Rows are points. A path goes straight from each point to the next, and from the last back to the first. The post is the endless flat space through its rows: a point in 2 columns, a line in 3, a plane in 4, and so on, so that a path can go around it. Count how often the path circles the post. Going back the other way cancels.
(in the rows, 128 means zero)

Post (2 x 3):
[[153 125  85]
 [165  88 175]]
Path (16 x 3):
[[179 133 158]
 [139 172 114]
 [127  86 180]
 [117  61 145]
 [164  95  95]
 [195  83 132]
 [182 104 133]
 [198 121 181]
 [147 137 195]
 [ 90 124 163]
 [144  74 153]
 [134 104 102]
 [136  96 156]
 [129  87  81]
 [198  65 127]
 [220  98 150]]
Times around: 2

Post:
[[ 98 138 102 125   7 120 184  47  65]
 [120 134 110 171 108 141 116 157 157]
 [133 121 208 118 147 114 133 176 203]
 [127 120  96 112 153  94 100 195 224]
 [129 109 130 101 184 149 133 148 179]
 [142 106 150 121 137 107 159 181 125]
 [110  93 149  98 131  99  46 137  96]
 [120 127  93 160 157  89 139 110 170]]
Path, 23 rows:
[[103  81 125 129 162  98 129 125 204]
 [104  96 139 139 161  60 112 105 180]
 [136 110 118 175 129 109 108 138 183]
 [151 109 152 126 158 115 119 138 166]
 [157 158 144 112 112  64 166 126 148]
 [109 160 153 103 164  60  92 163 133]
 [ 93 127 135 108 155 119 154  94 136]
 [107 115 117 141 125 129 157 122 109]
 [105  81 164 145 140 102 107 129 135]
 [155  98 117 131 104 110 162 168 171]
 [143 116 127  88 106  77 108 156 179]
 [152 124  75  99 139 104  89 149 119]
 [151 122 149 104 171  77 143 186 118]
 [140 122 115 112 141 123  90 149 126]
 [107 147 145 117 122 133 130 152  83]
 [100 120 130 112 113  90 100 171 153]
 [ 60 107 114 126 117 138  84 151 157]
 [123  68  83 130 180 126 109 151 128]
 [127 113 152 107 130 172 135 109 210]
 [186 126 117 147 114  61 121 167 144]
 [164 158 118 119 151 111 133 168 140]
 [ 70 178 105  94  82 150 149 124 133]
 [ 84 117 113 102 159 135 156 148 158]]
Times around: 3

Post (13 x 14):
[[149 133 152 116 163  69  94 129 171 109 105 142 143 207]
 [ 99 132  89 116  93 189  73 100 123  77 193  93  16 124]
 [148 175 214 154 168 109 105  35 119  98  99 221 157  90]
 [155 164 101 166 208 147 165 200 100 148 101 120 137 180]
 [127 161 105 151 111 197 164 164 181 177 142  78  75 149]
 [101 139 118 160 113 155 133 155 120 157 198 109 138 215]
 [141 168  88 202 156 112 116 188 144 170 118 189 128 144]
 [127 172 199  66 139  91  61  62  96 131 138 169 102  59]
 [135 131  48 160 173 151 110 152 151 191 102 110 185 195]
 [108 128 101 129 141 229  99 218 157 157 138 124 123 209]
 [107 164 155 130  83 158  63  75  79 144 111 123   7 135]
 [156 135 213 165 160  68  40 114 133  89 108 117 186 119]
 [100 158 159 108  53 126 114  84  66  96  86 170  85  57]]
Path, 19 rows:
[[114 164 170 197 125  76 153 103 156 115 204 144 113  63]
 [147 132 145  87 164 124 193 123 139 131 150 110 106 114]
 [154 118  95 141 112 177  84 124 142 193 195 169 125 199]
 [162 185 169 122 139 146  76 206 107 138 156  89 100 114]
 [124 182 151 134 145 136 108 108 117 107 127  86  93 168]
 [ 55 156 124 163 131 121 118 105 112 182 171 126 135 124]
 [ 88  84 139 105 134  75 130 143  98 125 131 117 194 166]
 [137 131 120 138 124 174 120  98  90  99 139 130  72 130]
 [167 155 130 110 145 107 100 129 160 167 104 145 121 176]
 [108 182 119 208  77 171 176 111 106 135 184 139 185 165]
 [ 97 173 138 149 122 156 130 167 124 111 111  87  70 214]
 [ 73 143 139 172 180 129  76 100  88 118 100  94  85 213]
 [ 67 148 118 177 167 150 121 139 125 131 111 189  95 157]
 [127 143 135 172 153 158  81 111  70 141  55 140 106 114]
 [152 107 134 117  94 123  77 158 129 133 113 180 125 128]
 [159 169 125  98 123 175  76 118 131 110  90 132  96 128]
 [161 196 147 143 183 112  74 126 110  85 149  97 124 156]
 [110 169 159 135 137  99 105  81 117 176 121 146 148 147]
 [101 112 157 195 165 150  86 142 160 121 108  99  62 134]]
Times around: 3

Post:
[[153 168  59 139 172 110  65  78 140  15 137  89  78 147 105 128 131 118]
 [ 75  95  49  98  84 165  94  94 124  84 100 175  98 157  74 155 115 118]
 [109 162  57 136 162 160  94 104  22 176 101 178 116 140 128 115 125 141]
 [155 158 157 136  85  77 188 101  88 144 157 172 155  28 197 169 246  89]
 [177 162  73  93 200  82 118  72 130 135 117 196  83 164 176 153 197 152]
 [151 146  99 121 153  86  99 185 133 109 213 143 195  26  46  81 134 106]
 [106 110 140  85 128  74 133 132 103 119 227 133  94 128  56 160 149  20]
 [111 149 127 129 178 154  82 108  77 126  85 231 157 178  90 118 145 129]
 [125 120 118 131  92  77 101 131  91 170  59 127 159  56  37 129 124 105]
 [129 116  72 111 133 164 172 109 109 119 161  58 166 163 105 105 108 100]
 [ 52 127  81 137 151 138 127 186 108 130 174  75 159 177  73 160 119 148]
 [128 154  96 120 151 191 140  93  92 100 179 135 137  63  52 199 126 213]
 [121 177 100  92 174 178 145 146 135 120 197  64  68 152 132 145 193  90]
 [149 152 117 132 159 182 214 122  89 127 158 199 108  39 137 207 133 101]
 [100 142 177 109  63 135 187 181  51 160 111  89 139  62 120 109 108 211]
 [106 124 121 159 130 163 111  86 119 180 147 199 110 129  98 120  85  48]
 [183 123 134  72 135 125  99 121  94 156 147 145 135  87 163 206 116 126]]
Path, 10 rows:
[[106 154  51  99 141  86  94 112 159 119 168 120 130  62 141  85 125 101]
 [ 96 161  95 115 116  62 110 148  81 119 147 157 170 119  99 110 126 164]
 [155 192  56 160 195 210 127 138  71 128 118 155 149 155  93 117  85  54]
 [138 112  19 143 183 147  93 129 120 104 157 171 148 169  69 146 133 122]
 [188 128  27 152 141 165 136  86  93  97 147 126 110 102 138 146 135 151]
 [157 161  69 121 139 106 135 154 122  66 154 135 104 162 149 149 178 116]
 [124 165  66 115  98 173 187 130  97 100 167 110 118  86  47 126 143 119]
 [144 158 113 137 170 152 155 140  62 147 123 135 103 142 127 166 127 192]
 [142 119 135 150 183 127 119 109  66 151 162 108 103 114 105 113 152 174]
 [118 111 124 125 179 138 168 132 101 150 151 190 170 118  78 111 124 106]]
Times around: 1

Post (17 x 18):
[[126 140 149  84 117 101 114 178 127 151 188  75 130  52 122 107 126  89]
 [129 125 119 113 146 156 110 126 220  59 174  85 102 184 101  30  83 102]
 [154 119  83 180  95 149 111 125 185 168 131 177 102 139  69  84 138 100]
 [158 115 172 229  95 143 111  91  68 146  89 102 140 115 108 123 117 144]
 [139 103 138  88 184 212 117 180  88  88  73 120 113 160 128 118 150 134]
 [128 130 138 159 155 153  61  88 200 103  99 106 141 161 108  67 215 134]
 [132 145  68 153  75 104 158 131 156  89 152 109 105 106 154 138 145 179]
 [133 102 148 124 154 120 113  99 216 132  95 173  74 106 110 120 163 170]
 [141 138  86 152 154 181 144  89 162  74  55 124 159  93 175 171 162  94]
 [141  93 167 184  76 157 124 175 189 109 101 163 103  83 202  64  93 156]
 [154 147 155 132 146  98 144 161 185  37 107  75 119 162  94  68 113  95]
 [133 112 148 186 176 123  91 163 152 121 130  79 129 151 192 142 133 138]
 [167 145 126 136  91 163 143  97 156 100  88 114  79 107 181 104 159  86]
 [131 130 129 116 103 138 104  97 165  78 223 177  75 142  63  61 174  84]
 [151 132 114 129 185 214 149 152  90  93 100  91  86  58 138  93 161  81]
 [151 131 136 126 161 208 150 114 160 128 118 123 119 100 110 189 249 145]
 [102 130 128 124  86 162 105 156 185  80 138  90  49  90  69 171 178 151]]
Path:
[[106 157 107 155 144 199 159 151 173  88 119 119 133 159  90 106 129 133]
 [111 136 156 138 115 211 104 135 186 120 152 112 136 149 122 159 132 147]
 [101 115 171 146 157 162 115 102 175 149  89 103  98  89 100 113 138 147]
 [119 115 131 114 100 126 122 141 150  93 133 135  90 133 122 111 155 141]
 [142  97 145 147 102 116 150 157 178  83 128 111 127 169 131 150 161  96]
 [ 99 117 124 136 136 133 128 101 140 115  79 154 152 189 127 161 149 150]
 [136 141 143 134  95 115 112 154 119 150 117 120 113 137 136 111 133 118]
 [127 144 183 123 113 161 111 128 177  55 168 127 116 120 116  89 106 127]
 [128 141 134 124 142 172  84 120  71  70 142  31  70  60  41 110 146 114]
 [180 104 109  87 125 128 124  96 182  66 123 146 109 141  55 144 160 121]
 [215 155 146 178 135 127 122 153 141 135  96  88  69 126  66 116 176 141]
 [139 143 151 184 116 150  85 126 173 100 112 115 133  94 163 122 124 136]
 [102 157 166 120 160 149 161 161 194  74 165 144 152 138  98 112 119 140]
 [125 138 127 156  98 184 130 144 146  96 122 115 137 129 119 132 216 136]
 [152 116 150  94 149 147 149 128 180 101 106 108  95 123 135 129 190  83]
 [109 110 159 131 118 131 151 165 161 107 118 117 135  98 140 116 122 110]
 [136 126 106 148 143 166 137 138 150 136 124 152  99 111 157  78 162 135]
 [138 145 168 147 158 221 119 160 161 119 152  76 115  94  83 117 139 151]
 [166 122 114 163 137 148 124 126 169 120 153 152  71 117 144 104 107 106]
 [175  87 134  85 151 136  90 116 162 117 173 148 141 135 154 145  95  88]
 [128  83 129 103 131 120 136 123 156  81 117 108 114 133 126 109 140 127]
 [114 118  88 103 145 114 125 114 121 135 100 122 131 119 130  81 107  89]]
Times around: 1

Post:
[[149 115 183 186  96 130  83  93 116 146  93  98 114 113 151 111 186  88]
 [175 169 105 145  90 190 163  89  69 170  72 146 110 120  87  92 134 106]
 [ 76 157 199 125  55 109 106 205 134 120 112 114 186 127  84 147 123 163]
 [106 125 158 119 102  87  84 115 120 167  86  31 129 101  72 162 168 155]
 [152 161  91 190 143 190 149  72  89 130 183 144 106  78 102  70  90  99]
 [ 74 112 140 106  98  44 144 161 151 206 101 145 184 159  92 136 122 122]
 [148 168 105 144 126 165  63 112  90 136 109  93  68 138 170 112 128 118]
 [114  87 179 113  98 103 182 242 168 202  91  89 112 142  58  60 143 164]
 [125 158 116 147 163 177 176 106 202  81  95 140  99 199  37 120  57 136]
 [193 185  76 104 119 191 132  91 145 130 164 142 108 107  71  69 137  43]
 [183 144  67 198 120 151 137 112  82  92 141 120 124 115  99 162 164 105]
 [ 91  90 176  76 134  72 123 208 123 132  40 110 167  74  98 122 147 159]
 [ 91 124 140 150 124 118 117 215 189 212  66 150 122  86  21 108 117 121]
 [122  94  91 118  99 149 139 150 209 159  92 153 131 119  75  82 123 197]
 [124 147 103 164 122 161  89 131  99 152  77  33 181 127 130  84 145  97]
 [149 152  85 155  92 132 163 103 204  61  83  99  94 113 120 128  61 107]
 [ 55  97 178  99 103 144 169 190 167 195  84  76 155 104 119 178 148 138]]
Path:
[[111 131  97  97 103 146 139 205 127 186  89  36  78 133 113 102 172  88]
 [140 164 126  84  79  81 112  86  95 146 127  89  96 179  94 109 102 120]
 [160 146  71 135  57 158 100 146 119 163 132 139 166 103  68 112 102 108]
 [184 119 113 151  87 146 123 158 151 158 114  46 125 124  86 101 176 155]
 [171 167 196  87 122 164 104 122 121 139 155 175 124  62 109  78 135  57]
 [109 140 109 120 131 171 108 134 161 137  72 111 122 137  96 127  38 170]
 [140 193  80 169 112 114  63 127 137  67  90  78  73  46  52 150  64 103]
 [ 58 111 138 153 115 106 147 144 169 142  71   7 173 144  73 109 149 135]
 [ 83 198  83 105 182 206 136 171 117 126 142  96 144  99  31 124 166 118]
 [ 76 132 138 145 140 142  46 122 156 155 158 122  90 138 112  34  99 100]
 [161 108 136 138  64 150 114 156 160 196  82 109  98  69  22 114 154  70]
 [184 110 123 168 121  45 144 186 170  64 100 122 158  89  42 127 111  79]
 [165 155 126 109 128 147 123 103 142 152 100 108 191 147  89  67 101 105]
 [140 102 134  97 114 115 158 200 113 129  51  75 101  84 108 152 107 155]
 [165 130 107 184 102 194 155 117 141 179 106 110 105 145  26 162 177 185]
 [122 113 110 110 183 148 143 138 105 111  89 137 144  63 123 119 153 143]
 [119  94 134 152 109 133 157 151 174 144 174  44 118 110  81 106 188 145]
 [105 137 168 107 128 173 181 133 114 186  89 103 121 105  44  84 138 105]
 [ 77 191 150 160 110 147 145 155 107  69 131  70 117 142 154 146 110  99]
 [132 189 117 126 169 189 190 180  92 211 143 118 105 123 112 117 137 108]
 [108 179 167 111  60 166 132 150 190 164 156  53 112 166 112  97 151  97]]
Times around: 1

Post, 17 rows:
[[ 96  70 137 129  95 146 158 148  95 108 137 123 122  90 103  95 150 104]
 [187 116 138 134 131 111 143 121 145 131 122 123  85 143 155 139  79 105]
 [140 151 131 145 128  80 154 179 102 120 135 105 118 143 129 174 142 115]
 [190 169 150 100 111 132 152 116 158 157 170 160 183 139 157 101 116 126]
 [121 135  90  70 118 150 134 164 141 143 166 121 135 177 131 156 170 155]
 [119 117 170 113 153 149 158 130 132 163 134 138 134 206 149 111 137 153]
 [ 88 122 121 153 133  84 142 114 105 145 144 102  54 133 166 121 111 107]
 [108 135 137 121 121 135 110 189 141 162 124 119  88 154 110 145 130  95]
 [ 73 128 118 151 175 164 116 205 217 107  42 193  89 168 143 122  77 177]
 [ 97 117 117 108 185 131 148 157 137 123 140 131 115 164 123 114 119 105]
 [ 43  53 131 128  45  97 154  84 113  58 160 130 142 106  73  64 184  77]
 [158 130 152 165 111  99 147 133 125 144  91 120 188 149 193 112 150  73]
 [117 183 124  54  95 151 180  94 125  99 136 141 109 115 146 118 164 136]
 [145 135 127 137 197  47 120 108 102 148  51 111 139 136 108 116 192 196]
 [103 138 134 116 131 141  98 110  98 109 158  77  89 166 131  93 109 133]
 [133 114 146 108 159  95  89 116  57 136 142 140 107 162 142 110 146 139]
 [101 125 159 140 142 154  76 186 196 101 136 108 106 146 144 132 151 108]]
Path:
[[118  35  98 145 171  89 157 136 110  90 106 111 123 163  33 133 143 172]
 [125 194 129 162 141  44 141 192 116 161 107 139 220 105 142 139 167 127]
 [ 93  99 194 101 169 110 156 158  67  39 172 140 108 166 148 134 167 156]
 [ 65  96 121 118 113  55 137 126 179 102 148 148   7 144 100 149 159 244]
 [ 79 142  91 150  98  56 161 111 128 101  91 129 144  72 137  98 150 123]
 [ 91  90 200 112 126 149 164  70 115  97 165 125 131  99 167  91 171  81]
 [147 125 224 164  77 195 141 133  53 150 130 171 161 174 182  86 106 135]
 [158 132 197  92 130 223 135 142 103 147 133 133  76 114 156  86 116 124]
 [ 88 140 146  71 150 154 174 116  97 113 145 111 121 156 172  81 159 126]
 [132 175 178 130 104  80  57  58 155 144  53 119  28 114 116  63 175 148]
 [144 155  83 153 162 126 127 159 191 120 111 144 141 123  63  93 117 113]
 [ 92 105  81 118 156 176 158 163 108 160 137 192 158 145 160 105  75 175]
 [158 172 225 105 190 119  86 117 104 186 132  97 110  91 223 121 176 100]
 [110 133 166  91 143 105  98 169 131 190 125 147 146 146  85  77 131 179]
 [114 174 178 129 101 133  69 116 124 121  56  93  84 155 116 150  92 158]
 [108  75  44 111  90 182 157 168 101  69 179  97 222 147  73 118 146 147]
 [202 154 136 127  82 165 140 119 230 198 153 128  84 146 172 139 155 160]
 [136 139 170 126 134 128 196 149 111 177  94 126 149 177 170  91 160 121]
 [122  71 200 126 118 123 102 159  55 110  91  98 143 165 157 132 192  76]
 [162 122 219 142 156 117 129 128  70 213  71 122  64 148 209 147 127 134]
 [147 128 135  68  95 196  78 234 201  91  81  42 167 147 143 170 239 104]
 [106  85 146 182  99 147 106 158  65 118  77  99  97 170 188 101 146  89]
 [143 126 143 101 174  49 156  66  97 113 123 231 106 204 153 133 124 100]
 [ 85 197 159 147  88 149 132 175 143 147 189  33 158 135 165 166 155 102]
 [104 120  99 138 140  55 199 108  84 109  72 138 116  89  84 158 106 118]
 [140 130 115 151 125 120 142 127 129 104  85 151 143 150 110 125 124 184]]
Times around: 0

Post (17 x 18):
[[125 130 172 134 102  10 128 152 194 135 105 153 132  93 132 147 120 121]
 [121 133  66 108  90 117  88 125 189 144 139  78  68 138 178 132 140 149]
 [137 153 123 148 140 144 160 130  57 164  93 142 120 124 132 138  68 120]
 [129 133 151 129 104 120 209 158 101 103 161 107 124 113 125 104 110  81]
 [120 108 184 119 116 165 114 173  83 171 125 127  94 147 135 118 121  33]
 [138 151 146 148 133  48  94 154 158  94 106 103 106 118 168 138 134 161]
 [ 93 128 160 139 121 183 109 103 123 118  99 158 176 149 150 160 125 137]
 [201 139 147 143 148 139 143 108 148 121 151 138 171 134 136 141 122  95]
 [181 172 183 189 160 173 126 110 110 154 161 170 168 162  71 165  93 152]
 [174 117 158 143  74 140 129 132 150 139 126 151 150  92  96  59 177  91]
 [101 142 109  67  46 112  57 168  91 128 146  97  45 142  96 144 164  66]
 [116 104 131  79 100 133 122 160 169 122  54 139 160 123 115 110 147 117]
 [111 168  81 150 107 148  39 156 158 121  83  70  80 128 133  77  84 105]
 [119 142 171  96 129 123 129  90 142 110  59 122 132 132 124  66 129 104]
 [103 173  89 172 147 118 110 168 117 125 104 116 115 165 104 107 103  88]
 [ 83  94 164  92 117 101 128 146  74 156 162 133 145 104 108 139 141  97]
 [178 148 116 118 147  85  75 126  94 119 156 210 139 111 126 122  90 197]]
Path, 31 rows:
[[194  76 132 103  93 149 105 123 122 171 109 144  69 107 143 120 102 145]
 [160 181 203 132  68 193  28  80 131 109  74 118 123 148 107 172 108 103]
 [130 145 154  67  27 112 136 114 163  77 136 116 171 134  55 114 155 165]
 [110 100 118  82 134 214  40  85 120 149  80 110 128 197 127 109  93  74]
 [112  99 130 149 145 132 162 110 185 167 119 108 118 164 119 153 131 102]
 [ 64  77  92 113 153  92 190 166 132 134 193 109 159 101 149 159 178  87]
 [119  92  74 110 151 118 143 164 107 109 154 178 163 106 189 139 112 130]
 [136 175 106  83 123 119  66 139  91 101  98 165 153 105 116 141  69 116]
 [151 147  95 182 121 189 113 208 145 204 116  71  99 131 121  54 101  99]
 [176 121 110 123  69 164  93 166 123 158 120 139 102 145 125  40 118 129]
 [129 175 193 211 148  96  96 121  86 129 130 120 134 148 136 113  99  77]
 [228 168 163 145  90 169  68  78 227 151  80 110 135 162 128 156  89  95]
 [104 169 116 141 141 145  75 115  32 208  61 171  95 183 116 125  33 102]
 [110 220 169 155  70 156  77 111 198  88 118  16 160 121  63  91 101 162]
 [186 170  91 150 181 140 148 111 157 144 182  92 152 167 115 161 151 105]
 [154 155 106 143 111 113 212 164 142 116 146 151 166  89 147 137  97 211]
 [115 115 129 164 112 179  77 152 106 200  91 138 137  79 159  50  27  38]
 [158 192 223 173 131   7 144 199  81  44  51 235 128 123  95  80  53 159]
 [122 134 149  86  91 123  52 159  92 137 125 172  74 156  90 145  95  65]
 [157  99 120 171 228  83 206 157 194  77 162 131 201 123 154 156 132 181]
 [190  69 152 189 109 170 113 144 154 168 146  79  95 138 202 151 176  38]
 [193 107 190 101  64 146 175 140 137 147 131 165 152 170  68 181 156 137]
 [173 149 135 212  30 120 145 144 157 111 163 131 131  83 119  74 143 146]
 [ 91 155 168 235 129  99 147 115 179 131  84 145 121 185  86 127  89 133]
 [121 141 157 187 146 120 140 169 127 147 126 158 128 141  77 115  97 127]
 [130 128 186 178 119 123 166  93 179  93 169 154 128 143 110 174 126 108]
 [129 141  97 139  67  75 197 157 168  82 159 145 134 132  47 100 127 102]
 [ 99 160  87 134  98  77  80 166 130  87  72  71  98 169 153 158 134 131]
 [140 243 145 147 127  70  88 133  54  57  97 105 142 109  84 106  89 120]
 [112 170 193  24 134 124 136  50 211  29  51  95 177 154 159 110 161  55]
 [156 150 149 131 120  96  93 151  94 103 142 141  50 152 159 177 155 102]]
Times around: 0

Post (17 x 18):
[[111 129  89 144 104 110 155 103 146 153 157  85 149 154 126 100 136 157]
 [ 83 113 126 110 120 118 101 104  89 142  98 148 135 148 167 168 100 133]
 [120 133 144 112 128 159 150 135 124 102 147 138 103 127 177 129 149  92]
 [103 119 165 114 100  90 127 144 106 113 119 134 141 136 189 118 103 136]
 [117 132  82 126 110 119 173 182 124  58 117 104  72 139 217 122 118  72]
 [152 185 154 112 183 131 104  96 178  81 127 147 164 150 109 221 204 165]
 [116 117 162 113 122 145 114  98 102 102 124  69 123 148 126 119 124 184]
 [132 171 146 147 126 104 102  85 116 120 130 122 153  76 159 149 157 131]
 [135 132 133 145 162 136 155 146 159 171 117  89 106 134 123 111  87 119]
 [125 127 148 132 113 144 148 146  92 155 143  83 100 155 102 148 132 120]
 [ 34 193 144 148 105 181 132 198  74 111 152  56 159 129 155 126  86 107]
 [141 179  93  92 115 175 120 172  55 101  80 172 111 198 107 145 220 143]
 [143 113 124 152 139  95  90 121  79 100 169 116 147 144 162 124 114 162]
 [ 91 126 153 119 158 134 193 139  95 172 109 116 105 109 164 151 129 134]
 [134 109 148 125 153 139 127 158 115 136  93  53 157 114 121 116 151  99]
 [107 109 116 161  80 128 142 107 116 101 160 142 135 119 112 135  87 178]
 [146 117 199 163 112 132 124  74  58  87 101 100 179 175 152 138 146 134]]
Path:
[[137 164 137 141  69 162 111 172  96  54 163  92 113 221 179 115 153 151]
 [ 74 124  93 129 182 153  95 164 112 104 159  64 105 170 176 147 153 152]
 [ 74 183 124 155  88 120 146 110 127 108 164  82 148 137 157 117 188 107]
 [104 163 124 161  77 121 179 101 115  85 133  88 130  93 113 131 130 135]
 [138 134 162  60 143 129 127 144  82 112 147 126 229 146 138 115 201 193]
 [107 166 115 157 179 128 151 150  95 137 181   7 126 164 195 154 115 121]
 [121 155  80 167  58 116 103 152 152 135 114  84 136 130 135  78 111 146]
 [101 112 133 171 152 139 105 155 154 105 151 112 153 142 151 144  95 120]
 [154 165 109 185 136 123 158 171 109 128  96  90 160  87 153 116 155 110]
 [117 157 160 168  92  96 163 186  57 101 134 118 179 127 215  95  92  97]
 [ 98 198 120 153 162 172 182 104  75 133 169 135  99 163 147 145 106 161]
 [ 92 145 147 129 168 109 142 106 122 119 151 130 149 160 136 126 115 135]
 [126 173  67 101 195 191 114 157 134 139 157  75  82 211  78 136 144 115]
 [157 136 179  73 166 172  95 127 107 182 157 119  93  96  96 111  85 161]
 [152  97  88 109  59 155 129 106  90  76  78 102  47 175 106 132 121 167]
 [142 115 157 147 170 136 225 190 123 157 197 123 158  75 124 154 117  99]
 [ 94 122 149 125 115 128  95  95  37 148 152 130  87 110 147 162  78 133]
 [106 167 105 124 125 122 110 135 138  70 171 101 116 167 186 104 159  93]
 [ 81 108 156 170 177 166 172  82  93 127  72 120 129 112 184 132 111 155]]
Times around: 0

Post:
[[107 123  92 139  96 133 127 101 136 144 154 126 120 118 119 104 110 144]
 [163 140 107 154 167 138 128 134 142 137 108 101 149 150 149 134 107 165]
 [127 121 127 148 129 122  94 106  88 151  85 158 116 151 118  93 133 123]
 [119 126 115  82 112 139  85 147 126 117 126  99 135 133  98 109  92 176]
 [142 138  91 104 155 165 134 155 127 115  96 164 136 107 155 102 112 137]
 [ 94 154  88 107 134 146 121 119 118 133 108 105  91 108 106 144 127 176]
 [127 127 146 121 113 149 120 153 196 172  80 123 144 165 115 138 156 114]
 [146 138 137 112 117 143 124 114 120 181 121 148 149 127 150 132 121 168]
 [129 131 183 142  78 122 143 152 141 130  93 144 143 101 144 124 189 150]
 [ 97 144 134 135 172 147 142 125 112 141 153 167 147 101 143 121  74 120]
 [ 71  52 175 168  23 110 123 179 192 198  20 121 118  68 152 159 191 111]
 [100 140  60  89 107  83 103 168 112 106 159 132  69  90  87 170  77 186]
 [136  83 122 123 160 162 133 132 100 157 123 143 132 160 101 118 138 177]
 [151 111 177 123 123 144 140  80 162 114 146 144  61 124 118 133 122 162]
 [ 71 138 159 134 146 127 158 130 137 156 142 160  91 149 171  66 103 133]
 [113 156 114 146 115 144  94 115 151  95 138 192 137 132 170 162 139 202]
 [134 145 119 142 111 179 138 146 105 137 110 150 119 148 128 148  85 146]]
Path:
[[ 58  94  95  88 110 120 128 150 163 133 113 181  84 160 125  97  96 145]
 [146 132 202 156  85  94  95 119 102 159 129 204 199 132 173 118 117 113]
 [115 108 106 152  18 152 114 167 118 135 108 144  83  75 132 227 126 164]
 [122 174 129 117 125 128 116 180  94 132 105 153 150 129 160 158  60 146]
 [106 110  80 128 115 126  99  80 169 120 148 100 160 152 179  70  40 206]
 [115 139 100 158  86 151 132 134 167 182 108 111  97 108 157 191  67 175]
 [143 117 143 114  83 130 100 171 103 107 132 108  87  83  97 132 109 147]
 [186 125 145 121  75 120  86 132 115 120 158 145 136 133 120 169  99 143]
 [ 53 144  87 152 146 171 152 164 158  83 134 143 111 102 166 183  62 179]
 [107 186 160 103 127 129 136 158 130  72 100 187  95 119 140 140 132 198]
 [126 154 151 137 109 164  75 126  97 113  76 202 108 129 135  65 123 128]
 [143 144 131  53 156 104  71 160 123 144 156 118 177 177 131   7  87 124]
 [109 120  98 162  77 112 114 135  97 126 122 133 114 126 130 141 106 137]
 [ 72  94 194 114 111 153 203  92 173 158 160 119 131  80 141  99 126 154]
 [139 166 119 130 121 125 140 132 146 145  94 130  99 108 131 100 101 123]
 [143 145  81 129 193 117 147 199 165 161  69  87  86 147 127 157 122 173]
 [144 106 101  94 169 137 176 137 152  73 138 129 101  93 122 148 104 221]
 [146 108 173  78  98 122 129 150 144 164 138 132 231 173 149 118 139 174]
 [118 125 156 172  81 173 135 105 192 150 161  78 171 131 152 169 129 179]
 [ 79 127  71 211 162 116  90 115 118 139 108 113  97  91 119 103 154 109]
 [ 56 171 162 108 192 178 105 166 138 151  80 170 118 154 120 157 168 205]
 [100 155 113 166  94 103 162  83 116 148 146 139 107  98 115 160  92 162]
 [106 136 123 128 124 119 164 158 109 137 127 166  87 140 119 134 139 133]
 [150 163 176 124  79 152  95 146  76 110  91 162 139 146  94 136 164 124]
 [176 110 132 122  91 185 119 149  80 127 161  97 147 115  53  82 112 180]
 [116  76 135  83 125 165 145 112 144 154 165 128 119 100 107 137 121 221]]
Times around: 0
